Rows are points. The last column is the point's height on a tilted bowl or saddle (a function of degree 2), plus a little noise. Along how many of its main directions does it bend up, bend down or stay straight?
In the rows, zero is written as 128.

Points, 16 rows:
[[120 125 153 120]
 [ 93 145 144  97]
 [177  81  88  64]
 [135 114 165 124]
 [129 111 132 125]
 [ 84 148 151  82]
 [115 159 121 111]
 [108 149 163  96]
 [134  90  54  89]
 [159 125 141 119]
 [167 122 127 111]
 [111 100 144 115]
 [177 104 153 111]
 [139 106 130 125]
 [159 115 120 115]
 [114 116 136 122]]
Directions: 0 up, 2 down, 1 straight

Points, 23 rows:
[[127  92  98  95 168]
 [105 127 120 163 130]
 [165 116 122 130 134]
 [ 94 124  98 159 136]
 [ 87  97 132 182  73]
 [125  72 128 144 129]
 [126 139 102 102 125]
 [109 167 114 159 167]
 [ 93 158 156 146 171]
 [115 139 130 139 142]
 [150 111 139  88 144]
 [126  90 101 162 125]
 [108 107  77 156 153]
 [170 109  96 118 145]
 [143  92 142  85 171]
 [115 121 117 104 141]
 [140 102 110 117 147]
 [103 142 144 178 141]
 [142 133 115  86 114]
 [155 164 161 102 134]
 [122 109 168  97 182]
 [138 104 114 136 139]
 [154 101 129 187 101]]
Directions: 2 up, 1 down, 1 straight

Points (43 x 7):
[[122 103 118  74 152 134 139]
 [194 129 162 144 107 160 171]
 [118 110 173 134 102 185 168]
 [132 132 187  90  97 120 161]
 [ 82 125 154 123 130 109 142]
 [101 123  95  81  85 172 136]
 [168 153  91 148 122 148 166]
 [177 102 176 137 123 132 142]
 [151 110  97  79 120 150 126]
 [ 91 138 113  93 131 106 150]
 [117 119  98 144 124 161 144]
 [133 134 107 138 153  89 148]
 [146 142 147 138 152 116 141]
 [117 116  99  83  88  81 155]
 [128 136 105 119 164  99 153]
 [148 150 207 133 146 113 171]
 [150 147 146  94 132 159 148]
 [128 120 102 170 138 124 147]
 [177 135 139 132 130 189 172]
 [119 116 114 133 153 151 139]
 [117 100 127 123 162  69 146]
 [ 79 164 192 121  91 154 191]
 [152 164 138 111 127 175 160]
 [160 139 133 139 109 147 147]
 [144 125 144 108 143 107 134]
 [100 145 134 161 113 130 146]
 [128 119 186 150 138 173 165]
 [115 109  99 138 148  84 147]
 [152  91 164 162  99 134 148]
 [ 93 156 107 144 129  97 159]
 [133 102 143 112 124 110 125]
 [ 75 125 139 129 117 130 141]
 [131 125 124 150 105 124 139]
 [107 132 101 149 164  93 154]
 [ 95 163 100 111 156 106 166]
 [ 98 118 112 131  97 153 142]
 [149 147 124 133 148 139 146]
 [163 147 132  75 126 116 147]
 [139 168 135 130 138 123 155]
 [147 125 176 178 103 138 162]
 [145 156 134 124 118  73 160]
 [156 108 145 151 167 129 142]
 [113 129 134 188 140 169 159]]
Directions: 4 up, 0 down, 2 straight

Points (68 x 9):
[[ 83 105 120 140 142 106  88 103  94]
 [113  97 135 153  96  92 136 116 138]
 [132 163 135 150 112 135 116 108 124]
 [106  90 113 135 153  66 144 110  81]
 [155 162 123 176 150 139 144 138 131]
 [164  94  91 114 118 153 116 171 136]
 [117 159 182 102 149 102 141  99  77]
 [107 164  68 114 111  89 141 104 120]
 [124 102  88 147 146 119 124 165 113]
 [153 149  96 126 122  97 148 119 138]
 [146 153 133 111 140 156 152 119 126]
 [135 140 139 131  99 139 140 122 124]
 [114 153 128  81 154 169 120 140 163]
 [110 137  85 170 131 144 142 103 104]
 [ 92 114 125  75 150 158 115 131 166]
 [143 148 117 155 110 140 102 122 116]
 [120 143  93 180 144 142 159  90 111]
 [102 157  67 110  93 121 110 118  90]
 [132 117 163 127 121  93 128  98 106]
 [149 120 150 142 122 150 118 113 113]
 [113  91 133 135 112 136 163 105 117]
 [106 179 114 176 116 130 144 145 155]
 [104 170 150 112  90  88 191 167 168]
 [171 127 163 160 133 154 138  89  77]
 [119 164 150 114 138 100 146 117 126]
 [111 169 108 134 125 130 143 101 138]
 [131  88 145 152 181 165 120 154 177]
 [139 113 142 124 154 122 132 121 131]
 [133 126 140 145 130 120 169 125 120]
 [157 160 124 187 108 152  92 141 100]
 [181 161 111 150  70  57 131 114 223]
 [ 94 120  90 150 177 176 109 154 176]
 [116 158 100  93 134 117 136 136 141]
 [125 159 127 129 148 152 144 164 140]
 [141  76 128 146  62 133 106  91 138]
 [ 97 184 158 120 189 138 177 159 177]
 [ 84 141 115 149 135  99 159 111 132]
 [151 125 104 144 138 116 112  71 103]
 [118 121  82  94 137 151 171  98 119]
 [161 137 138 110  97 141 109 123 120]
 [167 105 104 163 138 156 155 122 109]
 [108 131 134  71 173 137 104 112 152]
 [100  93  80 122 119 133 162 119  94]
 [124 103 174 156 115 127 146 122 115]
 [133 112 162 104  66 139 136 172 161]
 [ 97 102 118 115 151  84 162 128 111]
 [155  85 126 125 114 144 116  99 133]
 [167  90  80 111 146 173 109 146 157]
 [138 119 127 152 156 143 117 147 139]
 [118 155 121 121 124 142 120 133 131]
 [157  96 103  94 125 134 141 143 161]
 [144 116 137 122 117 161 144 204 110]
 [ 74 134 122 114 149 138 146 115 146]
 [136 109 147 136  92 112 129  98 132]
 [102 154 126 103 150  99 146 197 130]
 [189 125  96 130 164 134  49 128 111]
 [115 156 162 151 109 111 122  78 112]
 [136 130 132 120 159 108 149 105 123]
 [135 143 145  92 139 137 137  81 104]
 [102 161 105 155 119  90  99 121 139]
 [178 134 109 100  88 108 130 175 155]
 [133 105 137  62 102 128 153 107 152]
 [136 130  67 114 137 121 143 165 118]
 [168 122 160 111 147 112 151  95  92]
 [ 80  90  96 151 175 157 148 141 154]
 [176 114 145 111 127 144 143 120 128]
 [140 105 180 166 160 159 130 112 107]
 [153 133 122 127 140  94 116  93 112]]
Directions: 2 up, 4 down, 2 straight

Points:
[[146 112 106 145 172 121 126 140 110]
 [107 160 144 121 137  68 113 115 121]
 [148 131 132 102 172 131 141 130 131]
 [112 106 134 142 134 146 149 133 136]
 [161 140 126 118 162 131 142 142 130]
 [142 123 164 185  99 105 132  75 197]
 [102 150 141 108 149 145 114 146 119]
 [148 150 116 121 149 143 144 163 130]
 [104 114 103 124 114 103 104 157 140]
 [136  84 106 152 149 131 144 119 122]
 [127 118 130 145 121 127 118 108 141]
 [ 96 109 126 135 148 141 162 152 136]
 [148 121 123 123 105 116  61 161 158]
 [106 128 142 126 115  95 139 118 122]
 [106  85  99 131 115 119 129 159 127]
 [163 133  74 115  96 119 144 133 177]
 [140 109 186 135 123 173  89  84 177]
 [107 110 111 121 116 169 104  76 165]
 [123 158 106 176 157 117 148 120 151]
 [146 126 138 124 135 140 116 142 131]
 [132 154 118  98 112 160  94 158 134]
 [ 91 177 125 123 138 134  94 108 123]
 [ 97 163 138 136  96 131 122 135 116]
 [119 152 142 128 136 118 140 113 123]
 [170 105 162 134 126 131  88 168 155]
 [121 139 160 171 113 101 148 133 147]
 [101 150  98 122 101 139 102  72 164]
 [132 134 141 115 144  98 146 126 127]
 [111 140 146 113 115 140 148 167 127]
 [138 144 154 141 154 103  62 138 146]
 [ 98 142 161 182 147 107 134  32 164]
 [176 142 164 122 141  98 127 108 164]
 [171  77 118 156 128 147 135 131 132]
 [123  96 142 152 177 144 157 145 125]
 [115 117 155 114 144 138 156 103 136]
 [180 151 110 113 120  83 138  89 199]
 [132 162 118 145  96 116 137 130 152]
 [122 158 124 145 107 137 171 125 151]
 [147 131 128 118 144  97 125  96 146]
 [154 156 161  72 120 129  67  69 157]
 [132  94 128 152 134 196 107 151 149]
 [157 144 106 108 129 128 131 138 146]
 [146 103 117 143 146 145 145 112 139]
 [170 139 132 148 124 182 168 153 163]
 [100 135 164 103  98  78 115 121 107]
 [168 144 122 168 102 116  88 117 190]
 [124 125  79 113 144 158 122 116 163]
 [139  85 146 151 146 119  90 103 146]
 [ 36 154 136 130 162 119 153  78 129]
 [ 91 140 149 165 158 124 121  95 132]
 [107 101  79 110  77 134  93 172 158]
 [150  93  98 114 138 152 193 168 138]
 [111 126  94 127 146 104  98 121 150]
 [108 106 130 133 169 121 121 140 118]
 [139 127  88  96 158  96 121 131 149]
 [152 196 135 105 167 141  89 135 134]
 [177 111 104 145 149 112 121 145 119]
 [134 125 106  99 174 109 188 116 149]
 [152 167 163 157 119 135  95 121 151]
 [105 144 149 123 110 145 118  70 122]
 [109 114 113 106 145 168 147 118 153]
 [127 147 144 117 139  84 129 139 125]
 [139 159 100 138 132 145  79 108 169]
 [124 150 169  79 142 132 102 135 116]
 [ 82 197 100 115 134 125  95  91 152]
 [ 96 120 136 164  97 102  87 107 151]
 [127 142 103 122 109 103 140 113 154]
 [140  85 160 110 172 120 187 124 147]
 [128  69 146 116  83 177  98 135 154]
 [174 153  77 158  51 133 137 163 213]
 [125 104 146 123 133 143 114 154 128]
 [128  70  96 129 100 112  92  77 167]
 [ 97 152 133 132 142 150 143  93 133]
 [146  86 124 116 151  93 154 167 106]
 [144  67 185 170 149 100  82 167 160]
 [ 86 120 164 131 136 103 146  78 115]]
Directions: 5 up, 1 down, 2 straight

Points, 63 rows:
[[120 123 112 134 147 138 101 158 139]
 [126 133 143  94 117 130  90 174 141]
 [ 92 146 143 140  74 159 119 155 110]
 [138  98 138  90 145 143 137 168 133]
 [125 140 119 121  66 106 100 132 111]
 [155 154 160  94 145 180 117 129 156]
 [128 108 181 126 145 131 100 108 144]
 [106 171 177 142 151 116 120 158 162]
 [137 101 144 157 164 153  87 145 168]
 [145 126 129 133 101 101 168 129 149]
 [154 111 111  96 136 149 126  96 119]
 [ 69 103 110 147 109 103 101  78 143]
 [145 146 135 143 109 106 128 114 118]
 [ 83 173 150 144 148 105 134  57 140]
 [159 114 123 111 112 124 148 148 152]
 [129 127 181 106 152 140 145 158 162]
 [125 160 136 128  18 125  99 100  96]
 [137 123  75 100 147 154  74 104 129]
 [137 115 120 180  96 107 151 106 117]
 [104 108  99 132 177 147 121 171 166]
 [118 109 163 154 146 128 116  71 151]
 [116 128 108 157 111 137 121 108 113]
 [ 99 142 104 113 132  60  87  87 158]
 [166 149 134 119 137 166 139 191 217]
 [137 157  99 128  48  63  93 133 138]
 [148 143 214 119 143  99 126 126 165]
 [148  85 157 111 138 144  99 133 131]
 [ 79 100 136 144 130 114 125 145 135]
 [110 123 160 135  95 175  97  65 147]
 [172 115 121  80  93 110 183 133 194]
 [159 122  87 138 133 157 107 135 159]
 [108 171 124 129 117 133 133 104 103]
 [108 152 118 135 125 165 106 171 146]
 [111 112 129  97 112 173 141  97 129]
 [ 95 149 144 121  93 154 172 128 131]
 [127 131  83 122 114  77 121 100 139]
 [145 129 123  84 105 101 132 148 134]
 [121 101 135 157 131 132 133 109 132]
 [ 97 130 133 143 151 155 151 137 145]
 [131 106 109  98 109 132 134 132 119]
 [129 116 123  62 135 101 133  78  99]
 [143 110  72 128 127 137 151 129 161]
 [ 99 161 148 185 142 128 124 142 120]
 [133 119 133  96 113 143 158 121 133]
 [ 97 118 135 146 139 132 176 136 153]
 [156 116 147 120 144  91 117 172 147]
 [109 174 152 120 148 146 126 116 128]
 [111 159 143 141 148 116 155 151 144]
 [ 94 146 123 112 112 112 100  84 118]
 [ 91 117  95 146 128 150 142 126 137]
 [130 113 121  93 132  95 136 128 112]
 [138 150 150 107 163 174 129 110 138]
 [115 163 128 153 148 127 134 120 125]
 [179 167 117 131 143 131 162 135 172]
 [148 113 137 136 121 119 106 153 134]
 [116 112  36 168 107 101 134 148 188]
 [116 177 136 121 159 116  86 141 160]
 [146  64 169 125  95 138 135 158 181]
 [153 120 154  93 110 147 110  88 135]
 [146 159 128 131 158 146 149 140 151]
 [156 104 127 104 173 143 126 100 118]
 [150  94 139 104 160 133 189 132 154]
 [151 176 151 103 116  80 142 136 161]]
Directions: 5 up, 1 down, 2 straight

Points (73 x 9):
[[139 138 118 116 148 127 175 132 131]
 [145  86 135 130 189 114 140 138 104]
 [131 108 107 160 123 159 159 124 117]
 [ 84  92  78 128 108  98 155 153  97]
 [172 114 129 177 138  93 103  94  95]
 [106 105 158 166 114 154 108 166  71]
 [ 95 106 138 108  86 109 115 149 114]
 [140 120  93 106 103 118 108 148 123]
 [ 63 121 115 156 103 107 150 132  96]
 [110 162 159 113 139 123 118 136 131]
 [118 137 161 138 119 137 160  98 112]
 [137 157 124 117 125 151 128 107 134]
 [ 88 129  97  97 114  75 114 154 132]
 [119 163  59 125 144 103 122 161 121]
 [164 166 116  85 169  46 142 154 143]
 [133 131 117 125  97 113 167 123 127]
 [179 124 138 128 102  90  97 139 100]
 [106 114 177 165 114 110 111 124  79]
 [124 165 154 129  79 158 146 152 121]
 [ 92 116 115 135 148 154 110 124 111]
 [125 100 120 135 143 126 140 135 120]
 [123  97 141 107 144 149 127 133 106]
 [184 131 110  90 108 103  88 147 100]
 [112  57 167 155 113 173 106 174  21]
 [121 164 129 102 114 120 120  82 135]
 [153 134 179  82 126  75 155 147 119]
 [104 187  84 114  99 143 116 136 130]
 [ 99 119 120  78 137 113 136 162 121]
 [107 159 131 144 104 103 103 121 124]
 [129 132  78 138 160 108 112  77 118]
 [115 117  86 157 165 133 115 138 120]
 [142 105 130 135 150  91 118 157 118]
 [188 115 157  87 136 161  82 129  54]
 [136 124 172 128 107 145 112  88  97]
 [157 127 169 143 115 130 163 130  98]
 [ 79 127  95 159 143 115 141 121 112]
 [112 129  56 168 172  87 142 126 115]
 [171 100 119 172 138 137 141 125 104]
 [120  91 125 116 123 143 158 149 105]
 [136 106 108 121 145 146 147  93 119]
 [146 112 102 129 131 148 140 104 125]
 [177 155 155  87 160 152 152 151 114]
 [134 111 194 144 100 117 154 132  74]
 [110 175 124 125 140 137 110 108 127]
 [128 112 159 152 122 102 133 127 104]
 [ 86 118 127  82 128 149 150 101 118]
 [ 91 102 148 135 131 129  94 156  89]
 [115 138 127 173 120 107 148 151 110]
 [150 109  77 154 121 102 135 112 125]
 [124 148 109 128 136 109 150  73 123]
 [164 144  95 152 119 133  88 116 110]
 [157 138  93 117  93 147 138 129 127]
 [152  67  99 181 118  97  97 141  94]
 [ 87 118  82 113 137 158 153 110 114]
 [138 115 106  79 142 136 132 154 114]
 [137 137 122 129 125 166 187 117 124]
 [134 118 103 172 105 126 138 105 117]
 [ 94 167 105 134 154 167 123 130 121]
 [108 134 165 146 128 125 127 127 110]
 [102 126 149 125 130 133 112 109 117]
 [ 79  84 138 172 131 131 135 107  82]
 [154  94  92 101  70 102  59 138  93]
 [149 175 133 145 167 113 160 167 136]
 [ 59 170  92 104 113 178 120 117 112]
 [ 97 110 113 155 122 144 149  95 114]
 [ 80  95 124 150  76 159 128 138  91]
 [164  95 125 105 114 195 156 149  86]
 [116 111 117 106 125 121  68 141 106]
 [144 152 144 139 152 106 152 153 131]
 [100 102 117 157 115 116 138 184  87]
 [ 96 129 112  74 154 131 122 117 119]
 [121 125 132 131 106 176 172 128 120]
 [139 150  84 150  97 134 130 144 122]]
Directions: 0 up, 5 down, 3 straight

Points:
[[ 71 181 145  88 113 154 187 107 127]
 [146 100 129 115 143 145 111  92 104]
 [132 149 175 111 115  97 151 155 113]
 [122 108 156  99 148 136 108 140 131]
 [133 190 117 122 131 171 151 136 131]
 [ 86 130 137 118 145 123 164  98 143]
 [137 126 140 140 148 138 119  65  97]
 [113 110 117  98 142 160  92 116 111]
 [138  85 103 117 176 136 100 130  92]
 [128 144  57 128 142 143 105 162 102]
 [172 144 105  98 163 139 166 137 137]
 [118 174 127  64 102 107  79  90  45]
 [139 120  95 117 105 177 108 103 111]
 [127 106  68 111 142 181 132 158 138]
 [ 81 173 124 122 109 116 136 100 104]
 [134 101 134 123 158 119 163 107 114]
 [132 105 115 116 194 153 101 140  82]
 [146  88 121 129 100 130 170 111  98]
 [138 125 143 150 156 137  90 122 113]
 [ 84 148 131 108 166 127 113 104 103]
 [126  94  84 128 126 147 184 161 112]
 [133 129 139 157 104  80 116 168 117]
 [144 155 146 144  99 128  95 132 123]
 [133 120 129 134 158  91 133 107 111]
 [118 116 101 157  82 159 143 139  91]
 [144 109  91 161 126 107 117 215  96]
 [116 178 135  98  93  77 107 192 112]
 [114 181 132  79 134 139 168 164 143]
 [111  99 128 115 135 118 142 119 123]
 [ 99 121 146 119 119 116 145 119 128]
 [141 171 122  79  94 102 155 126 104]
 [122 136 144 158  92  84  83 143 144]
 [113 162 153  65 120 132 167 107 136]
 [132 157 124 115 126 137  87 116 116]
 [100 150 151 121 178 153 120 178  85]
 [146 120 123  94 152 129 138  86 112]
 [147 118 185 140 113 134 147 104  98]
 [110 161 117  95 180 149 114 132  91]
 [ 97 112 164 127 169 120 117 144 112]
 [120  96 181 134 127 149  96 174 135]
 [145 132 122 171  94 101 128  92  85]
 [138 130 120  87 156 160  65 149 134]
 [106  97 171 142 144  91 137 113 118]
 [144  76 172 171 126 127 104 104  81]
 [113  87 164 168 153 118 146 138  91]
 [136 149  84 115 132  77 118 115  88]
 [123 108 129 121 121 156 155  88 133]
 [135  90 134 167 118 145 113  91  93]
 [143 133 153 165 126 134 111 158 124]
 [ 80 112 130 134  99 135 114 119 102]
 [105 126 142 160 117 153 111 148 115]
 [143 183 106 119 131 156 120 148 124]
 [155 165 109  69 120 119 131  96  99]
 [105 193 160 140  71  83 162 101  59]
 [122 136  79 141 112 142 114 136 108]
 [136 133 104 162 127 106 143 171  92]
 [125 160  93 144 107 159 144 116 110]
 [125 107 139  76 148 141 134 175 154]
 [141 140 133  97 104 125 134 109 125]
 [132 107 131 117 103  90 141 130 103]
 [128 108 124 112 127 143  88  99 109]
 [142 102 102 110 153 146 109 132 125]
 [132 129 126 157 128 149 160 121 126]]
Directions: 2 up, 6 down, 0 straight

Points (77 x 9):
[[ 93 169 158 154 133 119 113 101 101]
 [172 202  88  99  87 119 143 116  80]
 [ 81 114 189 108 159 105 113 156 108]
 [187 168 174 107 151 112 127 135 149]
 [ 96  69 164 150  85 121 135 104  74]
 [178 114 124 108 116 101 119 137 133]
 [130 152 114 135 134 142 144  42  90]
 [149 156 134 163 115 161 131 122 130]
 [137 133 142 112 168 110  95 142 150]
 [139  92  97 124 149 141 169 168 138]
 [123 108 135 189 129 165 122 128 118]
 [ 99 145  82 144 172 142 159 173 119]
 [130 136 138 112 153 111 137 157 152]
 [135 124 146 124  99 118 140 106 121]
 [150 170  92 166 145 133 136 148 125]
 [ 61 126 164 126  53  86 127 121  53]
 [192 144 170 140 114 103 108  83  99]
 [ 97 109  60 148 155  68 112 143  66]
 [125 135  84 111 121 111 145 110 121]
 [122 120 122 139  94 127 110 147 119]
 [152 133 111  68 142  94 104 143 131]
 [181 147 135 125 164 120 159 137 160]
 [150  89 150 160 161 185 125 115 118]
 [106 123 144 146 135 102  95 140 124]
 [169 126 135 110  88 111 134 113 118]
 [116 131 125  91 123 126 163 123 133]
 [106  91 152 135 157  95 170 105 101]
 [107 134  89 126 103 112  99 113  99]
 [103  83 147 150 141 140 146 133 115]
 [ 98 125 130 110 108 109 105 123 111]
 [159  81 130 140  81 177 137 121  91]
 [168 109 116 150 155 100 159 131 138]
 [149 134 121 102 110 144 174 157 146]
 [ 96 125 143 124  92  75 132 120  94]
 [129 122 203 140 162 140 127 126 126]
 [110 136 132 105  84 163 152 133 116]
 [142 110 147 111 134 134 152 145 150]
 [ 82 111 207 127 111  89 148 151  73]
 [ 77 145 140  86 139 156 153 145 111]
 [159  79 123 133 154  89 130 114 119]
 [115  82 136 118 125  99 145 109 109]
 [127 137 117 102  89 123 107 133 114]
 [119  95 124 139 123 110 173 132 127]
 [115 109 146  98  88 125 117 104 104]
 [123 157 150 153 178 117 158 140 134]
 [117 136 179 135 142 142 151 177 139]
 [117 178 170 120 152 114 147 138 121]
 [130  86  88 131 104 104 112 120  95]
 [137 148 115 131  96 193 118 132 116]
 [150 141 107  96 159 136 134 155 155]
 [ 84 106 123 122 121 133 109 106 103]
 [116 154 175 119 141  81 156 114 100]
 [ 80  82 161 159 105 129 147 185  88]
 [ 92 131 187 107  96 147 101 115  99]
 [120 109  92 164 127 136 145 145 121]
 [122 122 148 112 155 150 151 126 142]
 [114  76 138 127 129 149 124 138 116]
 [148 107 109 115 132 128  98 113 126]
 [102 144 149 157  95 109 163 104 101]
 [166 160 119 113 149 152 115 108 141]
 [179 106 163 110 122 121 110 142 142]
 [105 137 147 100 135 136 119 152 136]
 [125 139 158 174  93 129 146 108 107]
 [148  84 137 132  79 126 115 149  99]
 [122 138 129 117 125 126 151 174 143]
 [164 131  86 121  69 107  97 131  77]
 [110 126 112 136 129 121 107 126 124]
 [174 145 149 118 140 125 114 122 150]
 [145  86 143 144 151 135  88 116 126]
 [107 152 245 178 137 145 190 160  37]
 [151 121 119 120  83 134  89 119 109]
 [112 166 101 103 143 154 129 125 121]
 [129 124  96 166 133 131  96 154 115]
 [142 118 116 117 153 164 152 119 142]
 [132 159 133 109 134 107 167 145 141]
 [170 132 113 106 119  86  92 135 118]
 [104 136 120 137  84  84 118 145  98]]
Directions: 0 up, 6 down, 2 straight

Points, 62 rows:
[[172  81  78 117 101 122  97 153 160]
 [106 130  86  96 168 113 128 186 115]
 [129 128 118 161 122 102  82 157 159]
 [120 130 158 103 113 130 155 139 134]
 [115 104 102 180 124  74 152 118 141]
 [122 129 121  94 122 148  99 133 146]
 [156  90 124  98 157 143  92 160 158]
 [ 97 149 149 163 158 112 121  73 107]
 [149 144 125 132  61 139 116 126 143]
 [174 139 122 116 134 152 109 113 146]
 [128 116 121 110 124 135 152  95 129]
 [148  64 119 155 145  72 124 166 138]
 [148 147 106 149 122 130  86 159 148]
 [159 132  95 150 125 138 128 137 144]
 [161 170 107 111 154 154 102 135 122]
 [112 110 109 165 102  66 141 123 139]
 [150 151 137 107 111 168 128 159 166]
 [100 160 134 130 134 140 137 121 143]
 [ 98 129 134 160  89 171 111  91 121]
 [114 110 139  70 130  83 127 158  83]
 [ 75 117 124 144 124 137 127  84 130]
 [161 171 109 127 129 127  94 124 102]
 [ 87 125 100  89 158  96 147 146 130]
 [154 105 159 103 155 117 104  81 131]
 [ 69 133 143  92 134 148  94 176 181]
 [133 132  93 124  81  95 118 131 123]
 [142 154 146  97 140 171 172 168 174]
 [106 185 107 134 159 111 193 104 132]
 [140 110 126 125 163 105 123 172 130]
 [137 154  89 121 158 100 148 121 107]
 [119 128 126  71 147 114 107 138 120]
 [111 150 163 128  79 120 118 164 147]
 [126  69 130 110 107 105  90  78 102]
 [150 120 149 168 116 163 117 131 152]
 [161 153 137 176 149 153 135  93  94]
 [166 146  70 128 141 154  98 152 138]
 [120 139 121 134 115 128 123 119 131]
 [ 75 140 168 129 193 145 114 139 201]
 [105 143 106 162 151 140 152 140 143]
 [132 130 144 131  99  77 128 100 105]
 [ 85 119 121 144 169 113 106 143 161]
 [136 125 153 125 121 145 128 120 141]
 [163 147 125 151 131 140 182 181 157]
 [128 135 135  90 147 186  99 161 190]
 [157  92 221 152  76 175 116 105 136]
 [142  95 145 111 167 122 123 157 140]
 [161  86 118 200 125 121 130 175 190]
 [138 145  95 121 139 124 144 144 128]
 [175 121 122 131  90 136 137  58 112]
 [ 88 148 175  78 114 121  70 115 176]
 [142 142 135 126 126  90 127  99 104]
 [114 117 124  86 157 141 116 108 148]
 [119 133 156 115 131 120 146 150 135]
 [117 110 146 141 111 150 109 140 153]
 [124 119 161 146 102 130 110 157 159]
 [141  79  98  69 149  78  95 136  85]
 [134 110 119  92  95 154 142 113 137]
 [104 130 108 128 119 151 122 171 158]
 [179 134 141 154 121 153 135 126 152]
 [135 149 135 150 103 138 148 113 125]
 [128 145  98 146 149 127 140 109 118]
 [114 133 145 129 150 149 140 117 143]]
Directions: 3 up, 2 down, 3 straight
